Each row is a point. A path goes straight from each point to the next, and from the last back to the first. The post is the endless flat space through its rows: a point in 2 columns, a line in 3, a plane in 4, and so on, so that a path can go around it. How many times does the path go around the post? Going back the other way cancels.

Post (2 x 3):
[[ 1.30 -0.80 -1.46]
 [-0.79  0.39  1.22]]
Path (13 x 3):
[[-0.99 -0.65  1.30]
 [ 2.48 -1.77  0.89]
 [ 1.77  0.36 -0.09]
 [-0.36  1.12 -0.43]
 [-1.54 -0.74 -1.53]
 [ 1.40 -2.75 -1.85]
 [ 0.36 -0.53  1.31]
 [ 1.22  0.31 -0.13]
 [ 1.65  1.03  2.66]
 [ 1.14 -0.27  2.32]
 [ 0.90  2.28  2.13]
 [-1.12  1.88 -0.90]
 [-1.81  0.33  0.97]]
Times around: 2

Post:
[[-1.17 -0.16  0.41 -0.90  2.69 -0.95]
 [ 1.47  1.28 -0.86  3.27 -2.81 -1.27]
 [-0.86  1.15 -1.10 -0.95  2.50  1.29]
 [-0.05  0.60  1.06 -1.37  1.00  0.72]
 [-0.01 -0.74 -1.17  0.45 -1.68 -2.47]]
Path, 24 rows:
[[-1.23 -3.06 -0.52 -0.53  0.87 -2.31]
 [ 2.99  0.62  2.66  1.46  0.53 -0.29]
 [ 0.05  0.90 -2.07  1.63  0.47 -2.71]
 [-1.00  0.67  0.47 -0.74  1.01 -0.95]
 [-0.29  2.45 -3.42  1.84 -0.49  0.94]
 [ 0.53  0.91  2.01 -0.40  0.68 -1.70]
 [ 1.14 -0.61  0.47 -1.09  0.25 -1.07]
 [ 0.08 -0.83 -2.85  0.55  1.27 -0.64]
 [-1.99 -0.80 -0.45  0.22  2.43 -0.45]
 [-1.89  1.20 -0.69  1.73 -0.06 -1.30]
 [-1.69  0.52 -3.25  0.20  2.47  1.19]
 [ 2.52  0.55  2.28  0.80 -0.41  1.40]
 [ 0.51  0.55 -1.59 -0.92 -0.33  0.05]
 [ 0.75  1.76 -2.41 -0.36  1.18 -1.13]
 [ 2.23  0.27 -0.44  3.17  0.94 -2.06]
 [-0.21 -0.57 -0.23 -1.33  0.59  2.09]
 [-0.88  0.29 -0.79 -1.26  0.06  1.09]
 [-0.80 -0.62  1.53 -0.58  1.00 -0.23]
 [ 1.31 -0.58  0.73 -0.17  0.40 -0.26]
 [ 0.59  0.48 -2.08 -0.38  2.31 -1.08]
 [ 1.23  2.13 -0.89 -0.40 -0.67 -1.55]
 [ 1.60 -1.03 -0.36 -1.04 -0.65 -1.11]
 [ 0.08 -1.19 -1.33  1.75  1.55  0.29]
 [-2.03 -1.41 -0.08  1.60 -1.03 -1.80]]
Times around: 0

Post:
[[ 0.20 -1.66 -3.60  0.14  0.40 -0.57 -1.63 -0.06 -0.74]
 [-2.15 -0.17  0.96  1.29 -2.87 -2.66  0.19 -0.65  0.43]
 [-1.15 -0.23  1.96  0.24 -2.44 -2.04  2.54 -2.12 -1.04]
 [-3.27 -1.05 -0.24  0.22  1.35 -0.05  3.67 -1.66 -0.72]
 [ 1.10 -0.49 -0.80  1.00 -0.45  1.06  0.04 -0.12 -0.94]
 [ 0.52 -0.69 -1.21  0.94 -1.12 -0.85 -0.23 -2.38  0.79]
 [-0.12 -0.84 -3.55 -0.40 -1.76  0.15  0.11  2.44  0.16]
 [ 0.72  1.23  1.51 -3.02  2.04  0.50  0.30  0.11 -1.14]]
Path (26 x 9):
[[ 0.02  1.48  1.48  1.56  0.34  0.13  0.56 -0.95 -1.02]
 [-0.49  2.18 -1.41 -0.26  0.72  2.66  2.50  1.36 -0.26]
 [-0.55 -0.50 -2.67  0.32 -0.59 -1.63 -0.72  0.74  0.63]
 [ 0.80  0.24  0.47 -0.75 -1.90 -1.04  1.36 -0.45  1.08]
 [ 0.23 -1.26 -3.77  1.03  2.07 -0.34 -0.89  1.42 -1.21]
 [-1.69  0.69 -0.73  0.24  0.62 -0.92  0.55  0.28  0.92]
 [-0.14 -3.14 -3.39  3.52 -0.34  0.68  0.13  2.04 -2.88]
 [ 1.07 -1.27  0.06 -1.55 -0.24  0.28  1.82 -0.32 -1.29]
 [ 0.09 -2.17 -1.31 -0.92 -0.59  0.17  0.94 -1.48  0.11]
 [-1.61 -1.06  0.43 -0.41 -1.71 -1.09  2.64  1.09  0.76]
 [ 1.25 -0.88 -1.58  1.20  1.19 -0.75 -0.03 -2.18 -0.34]
 [-0.08 -1.07  0.47  1.56 -0.96 -0.09  2.92 -0.14 -1.07]
 [ 0.51 -2.29 -1.13  0.29 -0.76 -0.70  0.88 -0.54 -0.35]
 [-1.69 -1.58  1.24  0.31  0.21  0.24  2.01 -2.06 -1.11]
 [-2.96 -0.60 -1.95  0.44 -2.36  0.04  1.11 -0.85  1.17]
 [-1.45  0.13 -0.03 -1.28  0.69  1.01 -0.09 -0.62 -0.41]
 [ 0.63 -0.42  2.33  0.47 -1.70  0.15  1.28 -3.09  0.91]
 [ 1.14 -1.53 -0.78  0.28  0.17 -1.41  0.36 -0.68  0.45]
 [ 0.98 -0.75 -3.48  0.11  1.41 -1.27  0.37  0.62 -0.44]
 [-0.07  0.34 -2.48  0.68  0.02  1.38 -0.89  1.82  0.15]
 [-0.83  0.85 -0.09  0.43 -3.29 -0.86 -0.96 -0.76 -0.46]
 [-1.91 -0.21 -1.86  0.10  1.74 -1.86 -1.96 -0.36 -3.50]
 [ 0.18  1.97  1.66 -1.31  0.30 -2.86 -0.78  0.25 -1.73]
 [ 0.20 -0.57  0.76 -0.96 -0.78 -2.31  2.28 -0.60  0.04]
 [ 1.85 -2.46 -1.79 -0.20  1.17 -0.34 -0.30 -1.04 -0.76]
 [-0.46 -0.32 -2.13  0.12 -0.79 -1.65  1.38  1.17 -0.58]]
Times around: 0

Post, 11 rows:
[[ 2.01  0.45 -1.99 -1.42  1.51 -0.13  0.01 -0.92 -1.85 -2.75 -0.52 -0.53]
 [-2.10  0.50  2.21  1.48  1.01  1.23 -1.62  1.73  2.89  0.01  0.94 -1.94]
 [ 1.91 -0.25  0.30  3.13  0.09 -0.45  0.91  1.73 -1.08 -1.63 -0.59  1.91]
 [-0.55  2.37  0.21  0.95 -0.57  0.26 -1.14  0.68 -0.09  3.10  1.13  0.70]
 [ 1.29 -1.70 -0.41 -1.46 -0.01 -0.94  0.49 -2.62 -1.14 -1.92  1.48 -0.17]
 [ 3.34 -0.75  0.17 -0.83 -0.71 -0.29 -0.44 -0.21 -1.28 -0.43 -1.38  0.54]
 [ 0.68 -1.43 -1.40 -1.22  0.06  1.05  0.60 -0.45 -1.07 -0.08 -0.12  1.31]
 [ 0.36 -0.14  1.22  0.06  1.84  0.44  1.84 -0.70  0.05 -1.39 -0.97 -1.90]
 [-1.45  1.09 -0.75 -1.02 -0.74 -0.88  0.35  0.84  2.90  1.57  1.70 -0.76]
 [ 1.09 -1.47 -0.05 -0.37  0.20 -2.06  0.84  1.12 -2.76 -0.86  0.07  0.37]
 [-2.32  1.06 -1.10  2.92 -1.92 -0.47 -1.41  0.96  1.35  2.26 -0.37 -0.69]]
Path:
[[ 1.16 -1.01 -0.06  1.03  0.60  0.28  2.99  0.48  2.09  2.30 -0.77 -0.01]
 [-1.20 -1.38 -3.58  0.90  1.42  2.39  1.17 -3.23 -0.58 -1.56 -0.12  1.57]
 [ 0.16  1.87  0.94  0.70 -0.84 -3.62  1.43 -0.47  0.77  0.15  0.60  1.50]
 [ 0.71 -1.18  1.82 -0.08 -2.42 -1.87  1.18  0.27 -1.26  2.27  1.73  1.79]
 [ 2.74 -0.93  0.03  0.52 -1.94  0.80 -1.07 -0.14  2.84 -2.42 -0.95 -1.53]
 [ 4.24 -2.04 -1.43 -3.61  1.11  0.11  0.60  0.14 -0.30 -0.87  1.32 -0.58]
 [ 1.62 -0.28 -1.59  1.24  0.19 -1.36 -1.62  0.79 -1.09  2.14 -1.52 -0.18]
 [ 0.44  1.30 -1.51 -1.91 -0.21 -1.66 -0.76  0.33  0.45  1.51  0.28 -0.04]
 [-1.83  1.40  0.36  0.49  0.36 -0.23  1.85 -1.07  0.23  1.51 -1.12 -0.45]
 [ 1.06 -0.53  0.35 -1.14 -0.46 -0.53  0.45  1.35  0.22 -3.25 -1.88 -1.79]
 [-0.05  0.12 -1.12  0.87 -0.74  0.27 -0.10 -0.86 -1.67 -0.95  1.85 -0.99]
 [ 1.66 -0.38  1.02  0.11  2.92  2.39 -0.73  0.81  0.34 -0.97  1.64 -1.55]
 [-1.26  0.75 -1.79 -0.18  2.76  0.17 -0.62  0.16  1.65  0.05 -0.29 -2.79]
 [-1.23 -1.46 -0.79  0.72 -2.11 -2.30 -0.65 -0.09  0.03  1.49  0.14  1.21]
 [-2.09 -0.15  0.78  0.35 -1.12 -1.37  0.59  1.14  1.82 -0.40 -2.66 -1.40]
 [-0.66  1.39 -1.86  1.63  1.07 -1.91  1.90  0.41 -0.59 -1.53 -1.83  1.15]
 [ 1.10 -0.33  0.06  2.14 -0.07 -2.89 -0.35  1.81 -2.06  0.00  0.18  0.57]
 [ 0.38 -0.71  1.18  0.09  1.86 -0.45  1.46  1.25 -1.39  0.39  1.13 -0.89]
 [-0.67  0.00 -2.39 -0.63  0.14  1.55 -0.89  0.37 -0.94 -1.32  0.91 -2.53]
 [-1.32 -0.14 -2.33 -2.40 -1.49  0.05  2.63 -2.07 -0.01  0.18  0.36 -1.41]
 [-0.14  1.62  0.94  1.93  0.04 -1.82  0.51 -1.07 -0.75 -1.89 -2.89 -1.23]
 [ 0.65 -0.97  2.34 -2.39  0.15 -0.85  1.00  0.44  2.95  1.36  0.00  0.58]
 [ 1.12  0.50  1.35 -0.15  0.80 -2.37 -1.96 -1.18  0.80  0.69  1.64 -0.53]
 [-0.37  1.55 -1.11  1.08  0.59 -2.38 -0.30  0.56  0.08 -1.58  0.79  1.74]
 [-0.39 -0.80 -0.53 -1.74  0.99  0.23  0.97  1.79 -1.86 -1.72 -0.28  0.32]
 [-1.65  0.21 -0.71 -0.80 -1.30  1.23 -1.86 -0.13 -0.78 -0.39  2.46 -1.16]
 [ 2.77 -0.54 -0.82  0.95  1.04  1.27  0.50  0.13 -3.17 -0.02 -0.72 -0.90]]
Times around: 2
